Each wall is flat, endless, passes through zero and stands at right angles to its row. A trip goes straight from one point to another. Which walls does it cross, in order?

Walls:
(1): [-13 -49]
(2): [-8 -6]
(3): [  3 -22]
(4): [ 7 -7]
(5): [-31 -13]
(6): [54 -1]
(7): [26 26]
Trips:
[-60  32] to [-6 10] => 7, 2
[-18  39] to [10 28] => 5, 6
[32 -5] to [-27  30] => 3, 4, 6, 5, 2
[ 15 -44] to [ 37 -42] => 5, 2
[35 56] to [-8 44] => 6
[-24  19] to [10  3] => 7, 2, 5, 6, 4
[ 13 -34] to [ 36 -11] => 5, 2, 7
[-28  14] to [17  5] => 7, 2, 5, 6, 4
[  1 -51] to [32 30] => 5, 2, 7, 1, 3

Walls:
(1): [ 16   0  10  26 -24 -19  -8  12]
(2): [-38 -20  -5 -22  -5 -26 -11  -4]
(3): [ -7 -35 -17   8   2  -2  -1 -22]
(4): [-19   4  27 -18 -24  -5  15  12]
(5): [  9   6 -26   1 -19 -21  -6 -12]
(6): [  1  15  15 -17  11   1  44 -26]
(7): [ 13  14 -14  16 -32  11  13  12]
(8): [  5  -1  24  -8  10  30 -27  -5]
(9): [ 50 -13  10 -25  17  -2  29   5]
(10): [ -8   0 -31 -17 -31 -13  -5   6]
(11): [ 22  -2  -3   2  12 -11   1  25]
(12): [-41 -20 -43  -4  20  -9 -25  -1]
Trips:
[  2 -17  -8  -8   0  28   3  -6] to [  5  13   9 -39  45 -37 -14  -1] => 7, 2, 11, 3
[  5  -2 -39  13 -23 -38  -8   3] to [ -4   9 -22 -13 -37  -9  34  17] => 4, 3, 6, 12, 9
[-30 -10 -32  -8   4 -16  -9   1] to [-17   9   1   4  19  20   7 -22] => 6, 5, 10, 8, 2
[-28   4  21 -21  30  -2  13   4] to [22 -6 36 22  7 26 23 -5] => 12, 2, 11, 1, 7
[ 7 26 20 19 26 28  0  7] to [ 20   8   3 -27  -1  38   3  -3] => 11, 4
[-31   7  19 -25  -5 -11   5 -18] to [ -4  -6   2 -38  13  18 -11  39] => 9, 11, 6

Walls:
(1): [  4  20  21 -34 -22   6 -29   2  58  -7   0  -2  58  47   9 -23  19  18]
(2): [ 19 -37  21 -23  10  11  -7 -19 -13   4   7 -21 -28  14  -5  -4   7  41]
(3): [-10 -24   4 -12 -16  19 -17  17  -4  22   3   3   8 -41   2   2 -29   4]
(4): [-32 -29  36  60   1   1  13  27  -4 -12  15 -23  54   9  -2 -37   0  -1]
(5): [ 26 -28  28  17 -15 -17 -27  -5   4  14 -10   5   3 -21   1  -3  -1  18]
(6): [-10 -13  16   5 -20  -8  -5 -17 -10  35 -32   0  16 -18 -29  -3  28  14]
(7): [  4  -3   3 -20 -28  -1  29  14 -55   7  -9  -7  25 -36  24 -26 -19 -31]
(8): [ 28  43 -49 -25  23  13  -5  20  13  31   8 -21  23  -9 -20  -7   7 -24]
(9): [ 14 -15  -1  -5  -9   7  29   9  32  -3   5   0   6 -14  11  12   1 -26]
(10): [  9 -17 -19  -6  36 -45  10 -15  -4  -7  -7  28   6  16 -11  -7  13  31]
(11): [  6 -12 -18 -24  18  11  -9  -5 -22   5 -12 -48 -10  51  -9   5  33  -3]
Trips:
[ -9 -19  37  11 -48  29 -17  30   7 -12  21  11  -7  16   9  -1  19 -11] to [ 16 -12 -12  22  21   4  -4   6  24  20   6   3 -10 -22  19   1  26  15] => 6, 1, 8, 10, 4
[ -7  11  14   6  16  11 -15  18 -16 -37   5  -5 -37 -27 -24  -8 -43   6] to [ -7   6   7 -23  22 -10  14 -12   8  -3 -14  -2   6 -34  14  10  17   4] => 10, 9, 6, 8, 2
[-18 -50  -1   4 -34   5  51 -17  12  33  24 -26  17  18  -6 -10   0  -7] to [  7 -20  14  11  -1  -2   1  26   7  -5 -11 -15  -5  15   0  28 -21  24] => 5, 7, 1, 6
[ 16  54   3   2   8 -14  -5  -7  18 -29   5   4 -47  24  19  26   6   1] to [ 17 -31  10   4  34 -19   2 -27  18 -19  15  22   2 -38 -17  31 -30  -3] => 1, 11, 9, 2, 5, 3

Walls:
(1): [ -7  17  -4  40  15  -9  -3 -27 -31  -1  19   5  -1  -8  -8 -20 -38 -21
  -3   4   5  18   8  -2  -8   7  15  -6 -13  -7 -34   8  -8  -9  14  11
  13  -4 -13 -14   9  -4  -3  25 -13   0 -17  12]
(2): [ 27 -38 -31 -26   1 -28  -6 -14  22  -3   3  14   4 -27  25  -5   5  33
   9 -16  26  19  25 -31 -18   4   3   2  19 -17  44  16 -31  16   9   6
  17 -12 -34  -6 -35 -14   0  25  -8   6  -9  -1]
(3): [-15  10  21  -6   0   6 -19  -2  12 -13  -9  13 -14 -26  13  -2  11  12
 -13  13  17 -40  16  17   8  29  27  17 -25 -47   6   2  18  15   5  45
  12  13   7  25  33 -39  -3   3  20  39  14  18]
(4): [  9  -9 -13  -7  14 -15  29   7  23 -12  -2  -1  24  25   5 -13 -11  -9
 -19  -5  17 -10 -24 -14 -43  17   7  20  11  15  20 -13   8   3  19   7
   6  -9 -13   9 -32  20 -10  17  14  21 -17  24]
(5): [  0   1 -50  28 -10  35  14  24 -23 -40  -3 -32   1  25   2  30  24  17
  -7  26  35  -6   5  12   1  11  10  10 -13  43   1   4  25  -7  -2   8
  22   1  20 -28 -10 -11   4   5  42 -21 -17  -4]
(6): [-12  33 -15  13  -2  30  -9 -31 -24 -11  -8  -5   2 -27  -4   5 -19  12
   2   6 -35  -1  35   4 -14 -19 -22  34 -10  -2  12   9   3  -9  -1   5
  43 -11   9  -3 -28  -3  -7   4 -27   7 -34  26]
(7): [ -9   0  19 -15  21  27   7  20  -9   9  19 -22 -26 -42   6  -3  -3  23
 -22  19  14  29 -22 -26  -2   6 -20 -34  16 -12  -4 -29  15 -10  18   7
   9  -4 -35 -19  40 -23   1  -4   6   1  -7  53]
(8): [ 60 -11 -12  22  -6 -32  21   8  17   1  19 -18   1  16  11  13  -6  11
  10 -31 -12  29  -5   7   3  30  19   5 -10  41  -4 -35 -32   1 -29   0
   7  -1  11  17   0   1  12   4 -17  10 -14  -5]
(9): [ 27   6  11   3 -11  23  29  11 -17  25  -2  33   2  24   2  10  13  -8
 -31   9  -7  35  -8 -12 -27 -14 -17  18 -26  16  15   1   6   1  16 -10
   8  12 -25   1  46   8  24  23  -5  29 -27   7]
Trips:
[-22 -30 -18 -24  -7  27  -6  15  22  -3  15  15 -11 -12   9   3   9  11
   2 -20  10  -5 -30 -12   9  24 -22   0   2 -16  -9  -4  24 -10   4   6
  -8   4  -9 -13  -4 -19  22 -34 -15 -41  12  32] to [ 21  13  -8   5 -21 -19  28 -19  21  -2 -11   4  29 -12 -14   6 -21  30
  -2  15  33  13  13 -15  13  23   1   8   3 -13  -3 -21  -2  17  18 -36
  24 -28   6  15  10  18   7   7   6 -21  -1   6] => 4, 3, 8, 1, 9, 6
[-17  -6  27  -1   2  13   3 -36  -3 -35 -13  -3 -11  -4 -29  -9  -7  12
   1  -7 -19  -3  19   6  13 -28  40  -6   2 -18   0   2 -10  -3 -22   9
  -6  11  15 -20   9  17  16 -14  28  -5   4  -2] to [  1  -2 -16   8 -17   5  19  -3  -8   5   4  -5 -11   7  33   8 -16   5
  -4  19  -8  -9  13  -2 -20  -5 -13   8 -16  10   1 -12   5  -3  13   4
  -7 -18  -7 -35  16  14  -3  42  14  -7   2  27] => 5, 7, 9, 4, 3, 2
[ 16  -8 -16 -10   8   0   4  -1  15  -7 -39  14  -3  -7  -5  -8  14   0
   2   2   7  15  20  13 -24  -5  -7   1   9  10   4   7  -1  15  -7  26
  26   8  -4 -28 -28  11  18 -16  10 -11   0 -10] to [  1 -36 -15 -20  34  -5  17   5  28  -9  38 -13  -5   4   7  23 -15 -10
 -14 -26   6   2   8   2  -1 -15 -10 -15  -3   4 -19   9  -1  -2  21   3
 -33  -7  22 -12 -18  -4 -14 -21 -27 -24  19  27] => 8, 6, 7, 5
[  1   1  21   1  30 -18  18   3 -20 -14 -14 -32 -33 -18   1  -4  -1   2
  14 -13  21 -14   0 -18 -25  34  -2   2 -14  20 -12  12   8  19 -13 -14
 -24  21  14 -10  28   0 -10  30  -4  -9  -1   7] to [ 15 -19   4   7   1 -25 -16 -33 -15  -1  13  -7   8   6  -6  -5 -20   0
  23   9 -15 -11   7 -11  12   6  26  24  -2  -1  23   9 -13  24  34   9
  11 -23   0  -3 -25  12  -3 -23  10 -17 -24 -15] => 2, 7, 3, 6, 5
[-11   0  -2  47 -24 -24 -30  -7 -13 -14  20   8  -2  21  -6   2  -3   2
  -3  -1  -9 -18  -4  -4   6 -12 -17   9   8  -6   3 -16   6 -13 -19  21
  -9   1  -1   0 -10 -26  -4  23 -16   1  34 -13] to [-18  -2  14  31 -23 -10   2  -7  13 -12  -7   4 -25  12  25 -16   6  17
   1 -16 -14 -16   1  -4  55 -14 -27   4 -19   1  22  23 -25 -13  -2  40
 -21  29  -3  11   8   2 -16  -9  17  -4 -12 -22] => 6, 8, 1

Walls:
(1): [-18  17 -12 -17 -10 -11   5   5  13  18  -2   7  -6 -29  -8   7  -8 -22
 -18   8 -40 -12 -11 -13 -10  15   0   4   5   1  -8 -27 -11 -17  10 -10
   5   7   8  -1 -33 -18  -9 -13  11   0  36 -21]
(2): [-22 -15  -6  -3 -37  -3  19  -5   3   0  -2   0 -10   2   0 -21  36 -38
   0 -24  10  11 -31 -34   0  16  -2 -16 -28   7   7  -1   6   4  -4  -6
 -11  -9   8  -3  20  11  -9 -51  22  10  -5 -10]
(3): [ 32  14  12 -16 -29  24   6   3  -2  17  25  11   7   3  12 -12  13   0
   2 -57  -7 -11   3  -4 -32 -11   1  -3 -13  10 -11 -11  15  17  -5  -6
   3   0   1 -10   0  16   0   9  22  20  16   2]
(4): [-28   5   7  -9 -15 -18  -4   1  -5  24  -9  -7 -12 -12  -1  -2  12   2
  -3  26  -7 -12  -9  -1   6  -9  19   6  27  -2   0  27  15   9  10  -3
 -28  11   3   8   7  -3  -9   3 -17 -18   4  -8]
(5): [  6 -13  17 -20  -9   7  13  -7  -7  -5 -28  13  -9  -9  -3   9  17 -19
  13 -19 -11 -40  22 -16 -27  -8   7   2   1 -18   1  -9 -13   1  25 -10
  -4 -11  22  -5 -15  12  23  11   1  -6 -35  10]
(6): [-19  17  -1  -9 -20  32 -11  12  44  10  24  -2  22  -5 -13 -13   4   2
   0 -31  10 -27   8   4  25   0  14  25   8  -8   0   7  12   0  10  34
  10   5 -16   4 -10   7  -1   7  10  14 -15   2]
(7): [ -3 -20  33 -26   4   8 -11   4  11  39 -24   0 -28  16 -17   3  -8 -20
  19   0  22 -12  -9   8  15 -29  -6 -34 -15  -4 -15 -28  14  -9   5   7
   3  -9   1   9  -5  17  -2  30  28 -17 -33   6]
(8): [-26 -25  23  -1  19   1 -15 -36 -20  19  -4 -26   9   2   3   3  23  13
  15 -17   5   4   1  -1 -19 -12  13  21   5  -3 -13   0  14 -14  11  13
   9  10 -34  -5   0   8  -4  11 -19  21  29  34]
(9): [ -8  26   4   5 -24 -29  36   0  40   4  14 -13 -15  -5  -2 -10  31  13
  19   1  44   3   4 -12   5  21 -21 -10 -12  -1  -2   2  -5 -10  -4 -11
 -20  -4   8 -19 -20  11  15  13   2   0  -3   5]
(10): [ 10 -13   2 -10   7 -11   1 -17   5   8   4 -20  18  11  23  -9 -26  -8
  -4 -11 -34 -10 -24 -20 -17   0  22   7  15 -10  -1  12   5   9 -21  29
  -4  25   1  19 -34   2  14  17  17   3  13   4]
(11): [ -3  25  -6   5 -15  -1 -22 -13 -15   9  -6  -3 -24 -15  -2 -16  -4  -8
 -27   4  -1   2   8  35   0   2   4 -41  -1 -14   3  12  16 -11  26  11
  10 -10  -3   8  11  36 -49 -22  23  -9  -4 -15]
Trips:
[-31   7  27   5 -20 -10  11  19  20  14  12   6   2  11   4  -3  -2   3
 -11  -5   1  -3   3   3  -6  42 -12  -9  18  -5   0 -12  -3 -21  11   8
  16  44  -2  -1  -2 -30   6  -2 -34  -8 -22   7] to [  9  -1   9   0   1   6  13   8   2  -3 -10  16 -20  21   8  24   9 -26
  23  24 -16   7 -12 -16   8   6 -11   5  -4   0 -10  -3  10  16  -8  24
  19  -5  18 -11  -9 -10  10   8   4   2  -7  11] => 5, 7, 10, 2, 4, 6
[  2  -1   3 -20  -9 -17  -2 -20 -30   1 -15  12   2 -15   4  15  11  20
  13   6 -39  22   8  -1  17   5  -8  -1  -7  -8  23  16 -10 -21   4  -8
  17 -12 -15 -19  -8   5  -1  17  -7  -3  -1  10] to [ -4  36  -7  -3  15  16 -22   3  40 -19  -9  -9 -20  -4 -25  -7  -8 -36
  11   0  12   3  22  -6  -5 -17 -18 -26 -16  27 -11 -33  11 -14   5  -3
  20   4 -12  -5  -8  -4  -5   1 -31   2   1 -19] => 4, 7, 9, 8, 6, 5
